Each row of a before or after table is a point. The points were changed in one or more steps. Then noise was added and the rows were shuffled. The steps act on columns, c1 being the first. What was done? A step turns or swaps two columns, mirrors them in a line or flattens them onto one, adds a multiple of one to another, or multiplies or shifts one. Angles are multiples of 10 degrees, from the lower column toward the higher: turns from -170 to 170, lines from 10 to 170 but not 90. Use the fewest steps. Two steps may share a column if one is a turn and the other turns, adds or multiplies; they go together, in the order done. Otherwise the lowest column goes first.

Before (14 x 3):
[[ -8  22 -46]
 [ 27 -16  35]
 [ 49  67  27]
 [ 19  36 -47]
 [ -2 -36  55]
 [ 49 -31  43]
 [-24 -68  12]
 [  9  18  45]
 [-20  70 -55]
 [ 22 -47  38]
 [ 36   3 -23]
 [ -8  31 -39]
 [ 49  30 -78]
 [ -7  45  -2]]
After (14 x 3):
[[  50   69   34]
 [  -1  -36   73]
 [  30  -17   44]
 [  -9   35  -50]
 [  39    3  -31]
 [  50   29 -100]
 [  -9   19  -60]
 [  21  -47   49]
 [  19   37  -63]
 [ -24  -69   17]
 [ -22   73  -75]
 [  12   16   56]
 [  -5   51   -1]
 [  47  -32   59]]
Steps: multiply c3 by 1.3

Before (10 x 8):
[[ -82  -18   27   -3   88  -18  -59   44]
 [ -82   27   -1   -3   40  -41   44  -80]
 [ -43  -24   54   12   60    8   20    1]
 [  -9  -28  -20   60    3   34  -42   -5]
 [ -50   33  -11  -16  -21  -28   57  -14]
 [ -55   29  -44   -2    4  -14    6  -56]
 [  54  -47    9   22   76  -16  -46   34]
 [   1   28    0  -16  -64   -3  -16  -80]
 [  40  -92    1   66  -12  -48 -101   23]
 [ -42   46   49   52   77  -12   -1   21]]
After (10 x 8):
[[-48  33 -48  13 -19 -30  10 -13]
 [-78  28 -59  15  43 -41   9 -83]
 [  2  28   2 -15 -63  -5  -7 -75]
 [-40  47  18  38  80 -12  22  20]
 [ 56 -45  44  -7  76 -13  -2  31]
 [ 41 -93  31   4 -12 -49   4  23]
 [-53  27 -86   3   3 -20   1 -56]
 [ -4 -26 -27  28   8  31  14  -2]
 [-46 -24  24  18  63   8  11  -1]
 [-84 -20 -29 -26  84 -15 -19  45]]
Steps: add 0.7 times c1 to c3; flatten c4 and c7 onto the line at 30 degrees

Before (8 x 14):
[[-25 -31  20  39   2   9 -37  -9   2  17   6 -26 -16  13]
 [-39  22   7  19  31  31 -34  10  24   8   7 -50 -17 -11]
 [  2   2  27  -8 -12   2   0  57 -38 -48   5 -17   1   3]
 [ 12  -3  12 -14   4  -8 -34  42  -5  -7 -10  13 -36  30]
 [  7 -43  17   3 -24  22   3  21 -32  -4   4  39   9 -29]
 [-24  12  -3  83  18  35 -34   4  28  -5  -5  31  39   2]
 [ 20   2   5 -17 -17  -2  25  -7  33  23  25  36 -13   7]
 [-34   0  16   2 -27  18  44   3   1  28 -28  38   8   4]]
After (8 x 14):
[[ -38   23    5   66   30   31  -32   11   23   20    8  -23  -17  -45]
 [ -24  -32   20   43    2    7  -36  -10    1   41    5    8  -13  -28]
 [   8  -43   16  -32  -25   23    2   20  -30   -7    3  -22    8   42]
 [ -24   11   -1  108   18   35  -34    8   29  -11   -2    7   39   29]
 [ -33   -1   17  -40  -26   20   42    2    3   71  -27   11    7   36]
 [  21    2    4  -42  -17    0   26   -6   33   57   24   13  -14   36]
 [   2    4   25  -27  -12    4    0   57  -36 -120    4    2    0  -18]
 [  13    0   10   -9    3   -9  -34   42   -6  -17   -9   34  -35    8]]
Steps: add 1.5 times c5 to c4; multiply c10 by 2.5; mirror c12 and c14 in the line at 40 degrees

Before (12 x 24):
[[  75   35  -25   10    1   -8    5  -62  -32  -58   36   17  -99  -32
     5  -36  -37  -56   12  -67  -68  -39  -29   71]
 [ -36    5  -30  -33  -18  -53  -23  -24   39   20  -25  -33   47   79
    32   17   18   48  -60   30   21  -26  -20   -8]
 [  13  -34  -15  -36   38   69   63  -48   31  -19  -61   49    0  -52
   -21   89  -54   11  -25    4   24   -6   14   61]
 [  16   18  -61  -62  -26   12   19    1   37  -32  -34   11   17   78
   -21   37   16   18 -108   35   42   37   -6  -43]
 [ -21   37  -14  -72   19  -60    8  -21   56  -47    1   10   16   43
    14   74   12   28  -33   12   69    6   22  -59]
 [ 109   -8  -19  -14   16    1  -37  -55   -9  -55  -10   35  -82  -46
   -22  -79    1   10   11  -40  -44  -97   11    2]
 [ -49   32  -49  -31  -19   -4   -1   -4   34   14   41   68    3   28
   -12   17   22   37  -42   48   37  -10    0  -23]
 [ -12   12    4  -27   12  -36   28  -69   58   19   -3   29   14   25
     0   28   28   38  -80   22  -21   57   16  -44]
 [  -3   11    1  -21  -63   77   22  -74   24  -30  -69   31   -2  -92
   -40   48  -51  -17  -15  -66   26   -5   20    9]
 [ -37    6  -45    1   43  -32   -5  -22   59  -17  -12   25   45   15
   -16   27   25   -1 -121   -5   75   -5  -15  -35]
 [  73   -4  -31  -18   -2  -37  -39  -18  -58  -40  -25   57  -81  -72
    -3  -44  -54   31   -6  -74  -22    0  -12   48]
 [  95   11   47  -15  -22  -12   19    7    6  -42    6   74  -75  -31
    16  -62  -31   -2  -18  -99  -50  -69  -11   63]]
After (12 x 24):
[[  -3   58    2  -20  -12   77   21  -76   65  -31  -35   30   -2  -93
   -39   48  -52  -16  -16  -64   27   -7   20    9]
 [  74   18  -31  -18  -51  -37  -40  -19  -28  -40  -19   56  -80  -72
    -3  -44  -54   30   -6  -72  -24    0  -11   47]
 [ -34   13  -45    0   71  -32   -6  -23   -7  -19   -2   25   44   16
   -17   27   22   -4 -121   -4   76   -4  -17  -35]
 [ 110    3  -21  -16    0    1  -36  -56  -19  -56  -10   36  -82  -47
   -21  -81    1   10    9  -41  -44  -97   11    2]
 [  93    2   47  -15   -6  -13   20    7   22  -41   13   76  -76  -32
    16  -61  -32   -3  -18  -98  -52  -68  -11   62]
 [ -12   10    4  -25   55  -36   27  -68   18   19    5   28   14   23
     1   30   29   37  -79   23  -20   57   16  -43]
 [ -49  -11  -47  -32   18   -3    0   -5   32   13   50   70    4   28
   -10   15   22   36  -42   46   36   -9   -2  -24]
 [  11   25  -17  -35   46   68   62  -49  -19  -18  -65   50   -2  -52
   -21   91  -52   10  -26    3   24   -7   14   60]
 [  15   37  -62  -61   18   13   19    0   38  -31  -10   11   14   78
   -21   37   17   19 -110   34   42   36   -6  -42]
 [ -36   23  -29  -33   24  -54  -22  -22   34   18  -13  -33   47   79
    32   17   18   48  -62   29   23  -28  -20   -6]
 [ -20   23  -13  -72   58  -62    7  -22   13  -47   30   11   15   45
    13   72   12   29  -32   11   69    4   23  -60]
 [  72   -7  -26   11  -29   -8    6  -62  -16  -58   50   17 -100  -31
     6  -36  -36  -56   11  -66  -68  -40  -31   69]]
Steps: turn c2 and c11 by 50 degrees; turn c5 and c9 by -60 degrees

Before (8 x 64):
[[  29   22  -77  -65  -34   45  -85  -88   -6 -120   -1  -36  -55   35
    61   12   63   16   34   -8    6  -74   42   28  -70   13   53   21
   -36  -18  -63   19  -10    1   16  -52  -16  -60   18   16   64   23
   -33  -29   64   78   47   51   21  -54   -5  -42  -18   54   17  -30
    56  -17   -4    3  -67   70  -19  -19]
 [  15  -10   -9   87   10  -46  -13   55   29  -16  -12  -13   -9   13
     2  -40  -38   10    8  -18  -21   17  -43  -39  -15  -37  -16   45
     7    0   47   -2  -21  -21   -9   40   -2  -16  -24    2  -35  -40
    12   32    1    1  -10  -14   11   12   21   16   17   20   47   19
     4   11   -5    8   25  -25  -10   49]
 [  18   23  -38   13   17  -18    3   29   21  -22   24   -3   -3   -9
    20  -11  -25    5    0  -70   23   27  -21   15   36    3  -32   20
   -11   -8   37  -35  -33  -32    2    6   27   17   -2   -5  -11   17
    19  -10  -29  -53  -11  -64   30  -24   10   16   38   -4   21   58
   -14   -4   11   13   -2  -48   10   25]
 [  71    1   10  -38  -59   24  -56  -29   66  -79  -50  -39   35    8
    32   78  121   37   -8   27  -21  -90   40   11   -9  -17   64   29
   -19   -7  -33   51   12  -46   45  -42  -37  -38   -1   13   45   81
     2   24   25   26   45   49   16   17   10  -29   27   12  -33  -28
    57  -77  -19  -10  -30   30  -32  -58]
 [ -31    9  -16   59  -14  -46    0  -32  -12   34  -10  -15   39  -23
     5  -22  -44  -28  -36  -39   25   19  -24   13   50  -30    2   10
     8  -15   20  -16   15    5   -7    9   19  -32  -22  -13   29    6
   -16   39   -9  -25    4  -35   15   -5   30   40   38  -37   54  -18
     4  -17   39   25    7  -17   19   13]
 [  -9   34  -10   20   19  -39    2   10   37   -3  -19    2    1    7
    -7  -10  -29  -21   23  -25   39   52  -29   33   26  -80   10   -3
    13   10   40  -19  -19   -6    3  -10  -14    2   28  -29   -1   -6
   -45   26    6  -50   -8  -18    3    1   -5   -6  -22   25   71    6
    17    2   -9   -1   -9   20   26  -18]
 [  12   -1  -16   44    7  -40   26   27   19   -8    5   30  -31    8
    -1  -20    1  -42   -2    8    3   28  -13  -22  -14   -5  -40    8
    37   20    5  -15   -9   -9  -30   31    5   14  -48    8    9   -3
     2   16  -17  -51  -16  -21  -13  -19   25   24    5   28   60  -19
   -28   21   43   11  -16  -11    9   17]
 [ -22    6   14   29   10  -29   -9   39   14    6  -27   45    9   11
    -2  -29  -23  -19    1  -16   18  -20  -11  -14   -5  -34  -17  -10
     4   13   23    6  -25   19   13  -24   28   31  -29  -44   -2   38
   -28   46   -2  -49   -2  -23   27  -33   33    8   12  -25   23    0
    -1  -34   20    5   13  -29  -28  -19]]
After (8 x 64):
[[  70   -3   14  -40  -55   24  -55  -30   68  -80  -50  -39   38   11
    33   77  121   33   -6   27  -21  -87   39   12   -8  -18   65   30
   -19   -6  -33   54   12  -47   46  -42  -38  -37   -1   13   45   83
     1   25   25   24   44   49   16   19   33  -33   29   14  -36  -29
    55  -78  -35  -12  -30   28  -28  -63]
 [  17   -9   -8   81   10  -44  -18   52   29  -14  -14  -17   -9   14
    -1  -40  -39   13   11  -20  -21   20  -46  -39  -12  -36  -16   43
     9   -2   47   -1  -21  -21  -11   40    0  -15  -20   -1  -33  -35
    10   31    0    5   -9  -14   14   15   37   17   17   17   45   17
     7    8  -10    7   25  -22   -8   51]
 [  31   21  -82  -69  -34   44  -85  -90   -5 -120   -4  -34  -52   37
    60   12   65   21   35   -5    4  -72   42   27  -69   16   52   21
   -38  -18  -66   20  -12    0   15  -52  -17  -61   17   15   64   23
   -33  -32   65   79   48   51   19  -56  -89  -42  -19   59   20  -30
    59  -18  -17    2  -62   68  -17  -22]
 [ -18    6   17   30    6  -31   -8   39   13   11  -26   48    8    9
    -3  -28  -24   -4    0  -12   19  -16  -15  -14   -8  -34  -19  -11
     7   14   22    8  -25   19   12  -24   28   31  -33  -46   -3   37
   -29   47    1  -49   -4  -21   28  -30  -15   13   11  -33   21    1
    -4  -36   29    7   14  -29  -27  -16]
 [ -10   35  -13   20   19  -36    3   11   36   -2  -13    2    1    9
    -6  -13  -24  -45   24  -22   38   48  -30   35   25  -79   10   -5
    14    9   41  -22  -20   -9    4   -9  -10    1   27  -32   -5   -9
   -45   28    5  -51  -10  -17    7    0   -5   -6  -23   27   71    4
    18    5    8   -1   -8   21   24  -17]
 [ -29   11  -12   57  -17  -45   -3  -32  -13   33   -9  -16   35  -27
     5  -28  -42    9  -36  -40   23   16  -26   13   50  -29    4    9
     6  -13   18  -16   14    7   -8    6   19  -33  -24  -10   32    5
   -16   38  -10  -24    3  -39   16   -4   21   42   37  -36   51  -16
     6  -20   50   25    5  -16   16   11]
 [  19   23  -41   15   16  -20    3   30   20  -23   25   -1   -5   -3
    23  -15  -25   24    4  -68   27   24  -23   17   39    1  -30   17
    -8   -6   35  -33  -31  -30    5    7   24   18   -1   -5  -16   17
    18  -11  -30  -54  -12  -62   30  -26  -30   11   38   -4   23   61
   -10   -5    4   15   -1  -49   12   26]
 [  12    3  -13   43    9  -40   30   27   21   -4    6   29  -33    5
    -2  -20   -1  -10   -2    6    2   29  -13  -25  -16   -4  -38    7
    40   20    7  -18   -9  -10  -31   35    5   14  -48   10    7   -2
     6   16  -19  -50  -18  -23  -15  -18   -6   21    7   28   59  -22
   -31   18   62   12  -15  -15    6   14]]
Steps: turn c18 and c59 by -40 degrees; multiply c18 by 2; add 1.5 times c50 to c51
